Each row is a point. Each table stands for the endless flat space through its points: a line for two points, a plane for three, and so on. Write the one point that lies in both, or say that there is none.

First (2 x 3)
[[ 23 -20 -10]
 [ 17  -8  -7]]
Second (2 x 3)
[[ 19 -11 -10]
 [ 17  -6 -11]]
They share: [ 21 -16  -9]

First (3 x 4)
[[-16  11   1  13]
 [-21  14   2  21]
 [ -3   6  -6  -1]]
Second (2 x 4)
[[-19  -3   2   2]
 [-15   5   2   8]]
They share: no point

First (3 x 6)
[[  8   8  13  16   7 -10]
 [ 10   8  23  18  15   2]
 [ 13 -12  -2  11 -18 -25]]
Second (4 x 6)
[[  4  -1   5   6  -3  -8]
 [ 39   9  -5  15   3 -11]
 [ -9 -18  31  23 -22 -28]
 [-18 -19  33  20 -25 -28]]
They share: [ 12  -4   9  14  -4 -13]

First (2 x 8)
[[ -8   8  -4  17 -14  -4 -12 -13]
 [-11   7  -7  19 -17  -6 -10 -17]]
Second (4 x 8)
[[-14  -7  17  12 -11  11   2 -14]
 [  1  20 -13  24   1 -13 -43  -2]
 [-10  -5  14   8 -16  12   4 -14]
 [  2   9 -21  16 -21  -3 -34 -18]]
They share: [ -2  10   2  13  -8   0 -16  -5]

First (3 x 11)
[[  6  -8 -12  -5 -13  13   6 -13   1 -19   9]
 [-14 -17  -3  -7  -7  14 -11   0  -8  -5 -16]
 [ -6 -11  -7  -9 -13  14  -1  -4  -2 -11  -6]]
Second (3 x 11)
[[  6  -9  -9  -1 -13  13   7 -21   2 -17  10]
 [ 11 -11 -16  14 -13  13  19 -23   1  -7  22]
 [ -5  -7   2 -28 -11  13 -17 -11   1 -33 -14]]
They share: [  2 -11 -10  -4 -10  13   1 -11  -2 -16   4]

First (4 x 12)
[[  1 -19 -33   6  -8  -5  14  18  10   2   7   1]
 [ -9 -14  -3  39   1  -2  43  21 -17   1   4  29]
 [ 17 -29 -35  14 -18 -21  24  24   0 -12   1  11]
 [-13 -17 -32   4   0   5  11  18  16  11  20   3]]
Second (4 x 12)
[[-15  -1 -12  13  -3   8  22  17   5  12   5  -5]
 [-27  -1 -21  12 -11   5  28  25  11  11  16 -13]
 [  9 -30  -7  31  20   2   3   4 -11  21 -18  36]
 [-11 -32 -17  11   3 -13   4   4 -17   3 -10  15]]
They share: no point

First (4 x 14)
[[-17  -9 -22 -21 -33  -8  21 -31   4  -8   8 -37  31  14]
 [-30  22  -9   9  30  29  32  18  38 -22  -1   0  16   6]
 [-10  23 -23  25  17   5  20  11  19 -23  11  12   8 -15]
 [-23  10 -16  -1   4  12  27  -2  23 -17   4 -13  21   7]]
Second (2 x 14)
[[-32  21  -2   0   0  -1  10 -12  39 -28 -18 -18   7  -4]
 [-22  11  -2   0  20  24  25  13  14  -3   7 -23  22  16]]
They share: no point

First (5 x 18)
[[ -2  13  15 -41 -28   0  -1  17  18   0  -5   3 -24 -42 -10  -5 -21  -3]
 [ -7  21  11  23  23   4  -4 -16  29 -36 -27 -11 -30   3 -18   0 -18  11]
 [ 13  -1  12 -38 -26 -12 -12  26   0   3  -4   0  -6 -47   9   0 -20 -20]
 [ -5   9  28 -22 -24 -12  12  18  18   7 -26  20 -38 -21 -15  -8 -22   4]
 [-14  16  22  -7  -1  33 -20  -9  24 -17   5 -16  -2 -11  -5  15 -24 -28]]
Second (3 x 18)
[[  7   2  21 -13   0   9  -1  27  22 -24 -15 -29  -6 -25  -2  -3 -17 -17]
 [  7  16  11 -12 -21  -7  -8  23  12 -36 -33 -23  -6 -13   4 -17 -31 -34]
 [  7  16   9  -2  -7 -27 -22  -3 -18 -16 -31   9  -6  -5   8  -3 -31 -36]]
They share: no point

First (3 x 20)
[[-11 -37  17   8  -7  21  24  13 -30   2 -18  20  -4 -10  19   6  -5  17
    5  -2]
 [-11  -5  23  -8   3  13  -4  15 -12  14 -20   6 -28  -8   1  20  27  21
   23  16]
 [-11 -41  22  12 -12  17  28  14 -29  -2 -15  21  -2  -7  24   1 -11  21
    8   1]]
Second (4 x 20)
[[ -5 -28   4   9  -1   2  16   9 -16  10 -12  13 -21 -19   5   5   4  15
   16  10]
 [-13  -3  28  -3  -5  30  16   4 -14  -5 -22   9  -7  -1  16  31  11  28
    1   7]
 [ -1 -44   4  -1  -3   0  12   9 -22  24  -6  13 -15 -27   5  -7   0   1
   22 -10]
 [-19 -12  46 -18  -5  42   1  19 -29   7 -28  12  -4   5  19  25  20  22
   10  -5]]
They share: [-11 -21  20   0  -2  17  10  14 -21   8 -19  13 -16  -9  10  13  11  19
  14   7]

First (2 x 24)
[[ -3  12 -21 -24  32   0   9  -1 -12  31 -24  25  15   2  -4   7  -7  21
  -28  -9 -16   5 -17  27]
 [ -1   6 -16 -21  27  -5   3  -5 -10  26 -23  23  12  -3  -7  10  -8  21
  -25 -13 -14  -1 -13  24]]
Second (4 x 24)
[[ -8  12  -8 -14  16  -9  -9   7   4  16 -25  21  13  -4 -23  33 -25   3
  -14 -12   3   3  -2  12]
 [  3  -8 -10 -29  16  -5   6 -22  -5  19 -23  40  -2  -3 -38  38 -20  29
  -22 -39  -8 -30   7  20]
 [  2  -2 -12 -22  16  -7  -3 -15  -6  14 -23  27   5  -8 -23  27 -15  23
  -20 -28  -7 -19   0  16]
 [ 16  -7 -26 -28  22   0  -3 -38 -18   5 -27  22   8 -19  -8   8   5  46
  -22 -37 -24 -37  -6   9]]
They share: no point

First (5 x 24)
[[  9  12 -10 -18 -25  -7   0 -61 -23  40  10  14  20 -10 -30  30 -27   1
    6 -11  21 -18   8 -15]
 [  5  10 -21 -13 -14  13   7 -45 -13  24   6  10  16  -9 -11  25 -29 -18
   10  -6  28 -22   9 -25]
 [ 17  23 -14 -16  -5  -5 -10 -45 -21  39  32  -4   8  -5  -8  23 -17  16
   12  -1   9 -14  18  -3]
 [ 26  14 -18   2  14   6 -11 -11 -12  17  22  -9  -2 -10   7   9 -22  -8
   14 -11   4  -6  14  -7]
 [ -4  44 -32 -26   2   2   3 -29  -2  21  46 -15   6  16  19  29   6   6
   -2  29  -2 -20   8  -1]]
Second (4 x 24)
[[  6   9 -14  -6  11  -4  -5 -27   8  19  13   4  -8 -26  13  25 -16 -18
   -4 -11  -5   2   9 -17]
 [  6  -9 -14 -10  11 -20 -15 -21   0  35  -5  -8   6  -4 -17   5 -10 -10
    2 -19   3   6  23   5]
 [ 35  31 -15  14  -9  14  -4 -11 -38 -14  42   1 -11 -10   3  22 -36 -14
   -9  -7 -14 -26 -18 -12]
 [ 14   7 -23 -11  15  -7 -10 -31   6  25   5  -3   3 -26  19  16 -22  -3
   10   0   8   4  11 -24]]
They share: no point

First (5 x 24)
[[ 29 -25   5  -4  11  24 -17   0   7 -24  12  32   6  -6  45   1  -1 -18
  -26  -9 -12 -27  11  16]
 [-20 -19   5  29 -24  -6  11 -25  10  -8  -6  42   3 -14  -7  17  -8  37
  -12   1  -4 -35   8   6]
 [  3 -28   4  12  -8   9  -3 -15  11 -17   7  39   0 -16  17  15  -6  11
  -15   0  -6 -31  15  12]
 [ -1 -34   4  -3 -19   3 -11  -7   2 -22  22  28  -9 -30  10  28  -4   9
  -10   1 -10 -21  15   5]
 [ 13 -40   2  -7  -6  15 -16  -7  10 -26  27  30 -15 -32  23  29  -5  -2
   -9   7 -10 -20  26  12]]
Second (2 x 24)
[[ 10 -18  -4   0   4  19 -18  -6  -8 -28   3  11  -5 -19  31  20 -10  21
  -13  13 -27  -4   6  -5]
 [  4  -9   8   6  -5   7  -3  -9   4 -16   3  20 -11 -13  13  11  -1   9
  -28  -5 -21 -19  12   4]]
They share: no point

First (2 x 24)
[[ -1   4   1  14  10 -11  21  -8 -20  -9 -24   3   3 -12  -5  25  11   2
    0 -21  11   0   3 -10]
 [ 11 -20  17  22   6   1  21   0   0 -13  -8 -13 -17 -24 -21   9  27  -2
  -12  -9 -13  20  -1  10]]
Second (2 x 24)
[[ 14  -2  24   9  20  -2   6  -7  -7   1 -31   7 -13 -15 -28  11  22 -12
  -18 -27  -1   7 -11  -3]
 [  8  -6  14  15  12  -4  16  -5  -9  -7 -21  -1  -9 -17 -18  15  20  -4
  -10 -19  -1   9  -3  -1]]
They share: [  5  -8   9  18   8  -5  21  -4 -10 -11 -16  -5  -7 -18 -13  17  19   0
  -6 -15  -1  10   1   0]

First (5 x 24)
[[ -8   5 -15   5 -34  23  22  13  -9  13  32 -32  15 -18 -20  18  27  14
    9 -20  16 -11  29  14]
 [ 15  28  -1   7 -19  12   7   2  19   7 -12 -29  -8 -17   2  14  27  13
   -7   2   5  10  24   3]
 [  5   7 -17   5 -13  30   8 -14   9  -2   4  -6  12 -10   1  -2  -1  -3
    9  -4 -10  21  15   4]
 [-24 -16 -19  27 -34  23  -1 -33  -7  10  24  -9   5   1   9 -22  23   4
   25  -2   1  12  20  15]
 [ 24  39  -5 -17 -18  17  30  43   9   9   8 -44  11 -28 -26  46  19  16
  -13 -12  16  -7  25   2]]
Second (2 x 24)
[[ -1   9 -11  12 -21  21  12   0  11   9  13 -16   1 -10  -2   0  10  -3
    4  -8  -4  16  18   7]
 [ -2   8  -5  14 -22  20  18   0  15  11  18 -13   1  -9   0  -1   7  -8
    3  -9  -9  18  20   4]]
They share: no point

First (2 x 24)
[[-16   2   7  13  10  27 -14  16   4  11  -1  -9 -11  -6   0  11 -21  25
   -6 -19 -30  11  13  -1]
 [-15  -3  11  17  12  31 -14  14   9   8  -3 -11  -6  -9  -4  15 -23  27
    0 -22 -35  12  10   1]]
Second (3 x 24)
[[-19  20   3   7   3  22  -7  35   3  20 -12  -8 -20   4  13  -7 -12  14
  -10  -8 -17   5  27  -2]
 [  6  27 -16  20 -12  19 -38  20  -6  26   3  13 -45 -15  14  18 -11   9
   -3 -34 -47  -3  34 -32]
 [-23   6   1   1  11  18 -11  15  -9  14   8  -8 -16   2   5   3 -20  26
  -24 -10 -15  13  13   0]]
They share: [-18  12  -1   5   6  19 -14  20  -6  17   3  -5 -21   0   8   3 -17  21
 -18 -13 -20   9  19  -5]

First (2 x 24)
[[-16   7   3 -10  -4  -7   6  17   7  18  21   4  25  11  19  12  -2  -9
  -14   5  10  13 -13   3]
 [-12   6   6  -8  -7  -8   3  16   4  17  15   8  23  10  19  10  -2 -11
  -17  -1   8  14 -15   2]]
Second (5 x 24)
[[  7  26  15 -15 -37  18  -3   9   4  43  -6   6  12  18   4  23 -17 -28
  -20   2   6  30  10   7]
 [ -1  28  17  13 -21  -3  -9  29   5  30  22  19   4  10  16  10  -7  -9
  -16  -1  12  14   7   5]
 [-19 -10   4 -46  -3   3  15  -9   1   9 -17  -1  39  17   6  16   6 -27
  -33 -11  -7  19 -33  -1]
 [-25  18  10 -12 -11  27   9  13  -7  47   5  -9  29  11  42  -8  18 -39
  -31 -23 -19   3  -5  13]
 [-16  14  12  -6  -7   0   2  18   2  22  13  10  19  11  20   5   7 -16
  -25 -10   0   8 -10   4]]
They share: [ -8   5   9  -6 -10  -9   0  15   1  16   9  12  21   9  19   8  -2 -13
 -20  -7   6  15 -17   1]

First (5 x 24)
[[ 12   2  -4  -1 -23  -1 -27 -12 -21  14  26  15 -27 -14  -6  18  -1  30
   -5 -15  23 -15   4 -12]
 [ 10  22   8  27 -17  17 -13 -34  -7  -8  18  53 -27  24  40   6  19  18
   -9   3  -1  41  10 -22]
 [ -5  -4  35  25   5  14  20  14 -30  13   2   9  -7  53   1  30   5  20
   10  -2   6  29 -27   9]
 [-11  -6  35  23   0   8  20   8 -29  16   1   7  -2  49   1  27   6  16
    5  -7   4  23 -25   7]
 [-20   8  23  13 -19  -7  -1 -49  -6  13   5  36   2  20  28   9  20 -10
  -35 -26  -6  11   6 -30]]
Second (2 x 24)
[[ -4   2   8  13 -15   8 -17 -13 -14  14  12  30 -17  23  11  10   5   5
   -5 -10  13  20 -15  -3]
 [ -1   2   2  11 -15   9 -22 -13  -9  15  11  33 -21  24  13  10   5   1
   -7  -9  18  25 -19  -1]]
They share: no point

First (2 x 24)
[[-20   5  -3  20  -2  19  12  11 -25  11  -7 -13  20  -4  20  27   0  -2
   33   2  -7   2  22  32]
 [-20  11 -33   8  28  -5   6  29  -7  23  11 -25  20  26   2   3  18  -2
    9 -10 -13   2   4   2]]
Second (4 x 24)
[[-40   9 -17  26  14  22   6  24 -23  26  19 -25   6   9  -1   6   5   1
   -1 -22 -26  -3  -2  17]
 [-20  25 -29  29  27  12  26  32 -12   6  17 -24  20   9  15   4   2 -13
   17 -16  -7 -10  22  37]
 [-32  15 -23  25  17  16  16  26 -20  16  15 -26  10   7   5   6   4  -5
    7 -18 -19  -6  10  25]
 [-55   4 -16  21   2  25   5  20 -35  27  15 -31 -11  -1 -13   6   4   4
  -13 -25 -39  -6  -4  11]]
They share: no point

First (4 x 24)
[[ -3   7   6 -28  -5   7  11  27  11  13  23 -15  -4 -13 -18  -4  -2 -34
  -11  15   4 -16   0 -24]
 [ 15  -7  10 -10  -1   9  15   5  17  -5  21 -33 -12  -1  -6   6  14 -22
  -21  -1  -2   0  18 -12]
 [ 22 -12  22  -5 -11   8  27  -6  28  -8  26 -48 -14  -3   2   1  12 -28
  -28  -5  -1  16  21  -8]
 [ -9  -3 -26  -6  39  13 -29  29  -7  -1   1   7  -8   7 -18  22  30  -2
   -1  -1 -14 -52   6 -12]]
Second (2 x 24)
[[  4 -10   0   1  11   8  -3   5   8  -2  17 -23 -11   4 -16   9  20 -27
  -11  -6 -12 -11  12 -19]
 [ 10   2   4  -3  21  14   7  17  18   0  13 -19  -3   0  -4  11  22 -21
  -15  -4  -6 -19   4  -9]]
They share: no point

First (4 x 24)
[[  5  18  33 -16   3   9  19  13   6  -5  -3 -18  -7  12   1   6 -19 -21
   -5  21 -11  10  16   2]
 [-20  37  16  -3 -31  15  16  22 -34 -47 -39   1  36  37  -7  14  -9   8
   11  51  -8  20  16  15]
 [  4   4  25 -21  -4   3  -2   1   5 -17  -9  -8 -12  13  17 -10 -27 -31
   14  18 -17   8  19  15]
 [ -1  33   9  11 -15   0  10  28  -3 -17 -12   0  26  18 -14   0  -4   0
   -8  24  13  10  19   5]]
Second (2 x 24)
[[  6  19   7   0 -16  -5   5  18  -1 -13 -11   0   7  20  -6 -10 -17 -14
    6  22   2   5  18   4]
 [ -2  23  15   4  -8   1  -3  18   5 -21  -9   0  19  10   2  -6  -7 -10
   -4  16   8  11  22  16]]
They share: [  2  21  11   2 -12  -2   1  18   2 -17 -10   0  13  15  -2  -8 -12 -12
   1  19   5   8  20  10]

First (6 x 24)
[[-39 -26  18   0  -1   8  13  27  17   1 -24  19  -6  -1  -5  -1  21  21
   -1  -5  12   8   5  -3]
 [-28  -2  -2  -2  13  36  32   8  16  27 -27  11 -12  44   8  -6 -11   9
  -16  23  15  -3 -11  13]
 [-32  -5  -1  -4   6  22  27  16   3  11 -24  12  -9  38   3   1 -10  12
  -16  21  12  -5 -12  11]
 [-18  -8  11   6  15  40  18   3  37  37 -22   9  -9  22  10 -22  11   1
   -8  13  16   0   2  15]
 [  4 -21 -11   2  10  62  15  -4  11  49 -18   4   9  34   9  -9   4  10
  -30  17  26 -13  -6  37]
 [ 14  18  10   8  11  13 -16   2  -5   5  11 -12  14  14  21 -38  -2 -37
  -18  45  -5 -42   3  45]]
Second (6 x 24)
[[-29  -1 -23  14  11  20  18  11 -10 -29  12  -2  42  16  17 -29   4  13
  -29  13  -4  12 -20  -3]
 [-19  12  14 -24 -14   3  25  40  17 -15  -8  28  19  37 -19   7 -20   3
  -39 -10  17   1 -24  -2]
 [  7  11   5  -6 -10  17  13  38  19 -15 -27  30   5  54  -3   8   5  -6
  -37   6   2 -15 -24  16]
 [ -8   5  10 -11  -6  10  10  36  11  -4 -26  27   2  44 -11  10  -8  -1
  -33   9   7 -17 -15  12]
 [  5   5  10   7 -19  20  11  22  16 -20 -29  27   5  45  18  -2  21 -12
  -24  12  16 -12 -19  33]
 [-16   6  21 -11 -25   7  19  27  16 -16 -20  31  13  37  -1   4  -4  -5
  -29  -2  32  -2 -19  19]]
They share: [-21  -5   8  -1   4   9   8  19  -3  -2 -12   7   2  15   6  -9   0   1
 -12  21   4 -15  -1  16]

First (6 x 24)
[[-28 -10 -22 -54  17 -21  12  14  31 -42   2   4 -12  26 -29  53   5  18
    4 -33  11  -4  -5  29]
 [ -1  -2  15 -19  12   1  33   9  32  11  -7  34   7  -6   1  -3   2  31
  -18  -8  -7  30  -1   5]
 [-10 -13  21 -21   1  11 -12  27  19  -7  -5  -2 -13  20  -4  43 -21 -10
  -12 -22 -22   6 -16   7]
 [-13 -17 -17 -28  -3   2   1  14   7 -29  10   8 -32  25 -25  50  -4  -4
  -16 -43  -1  -1   1   7]
 [ -3 -12   0 -10   4  15 -20  -2   7  -5  -4   4 -35  37 -19  48  -7 -14
  -23 -18 -19  -7 -25 -28]
 [  2 -22  38  -4  -8  10  24  18  16  32 -13  39  -3 -12  17  -5  -1   8
  -51  -4 -11  32   1   0]]
Second (5 x 24)
[[-32 -31   1 -43   5   7   9  19  -8 -12 -29  23  16  23  18  12   6  -7
   -7 -26  -3  28 -12 -12]
 [  8  -7  35 -15  33  31  21  45  16   0 -23  21   0  -7  -4   6   8  17
   -1  -8  -3  -4   4   4]
 [ 16   4  36   5  44  46  19  34  30   3 -13  15   5  -4 -27  -6  -8   1
   -6  21  -6 -25 -13  11]
 [-22 -33 -10 -32 -18 -18   3  -7  13 -10   1  19 -11  25  -2  32  -7   8
  -36 -37  -5  42  -7 -12]
 [-20 -33   2 -33   1   1   7  12   4 -12 -16  20   2  20   3  19   1   5
  -20 -29  -1  30  -6 -14]]
They share: [ -6 -11  11 -20   4   4  13  14  21   0  -4  20  -9   8  -5  21  -4  10
 -21 -18  -9  16  -5   4]

First (2 x 24)
[[ -1 -15  -1   4 -23   7  -6   2 -11  -6  19 -21 -14 -16   8  -2   3   8
    7   0 -14  10 -11   0]
 [ -3 -21   1  -4 -11  11 -10  -4  -9 -12  13 -11 -16  -6  18   4  -1  12
    7   2  -2   2  -3   8]]
Second (5 x 24)
[[ -5   3  14 -14 -17   5  -1  33   3  11  -6  -1 -21 -34  29   2  19   8
    1   2 -18  22 -12 -11]
 [-21 -30  -4  -8 -21  11   7  -7 -23 -19  13  -9 -19 -13  11  -3 -15  22
   20 -20 -16  20   8  -4]
 [ 17   3  -4 -11 -36  -7 -14  21 -14 -16  15 -26  -3 -16  -2  -7   7  25
   29   1 -13  17   9   8]
 [ -7  -3  18 -21  -8  12  -2  23   3  11 -10  -8 -13 -39  37  -5   9  18
   -3  -1  -7  24  -6  -9]
 [-19 -17  12 -29  -6  22   8   3  -9  -1  -8 -10  -7 -41  35 -13 -15  36
    5 -17  -3  36  14  -9]]
They share: no point
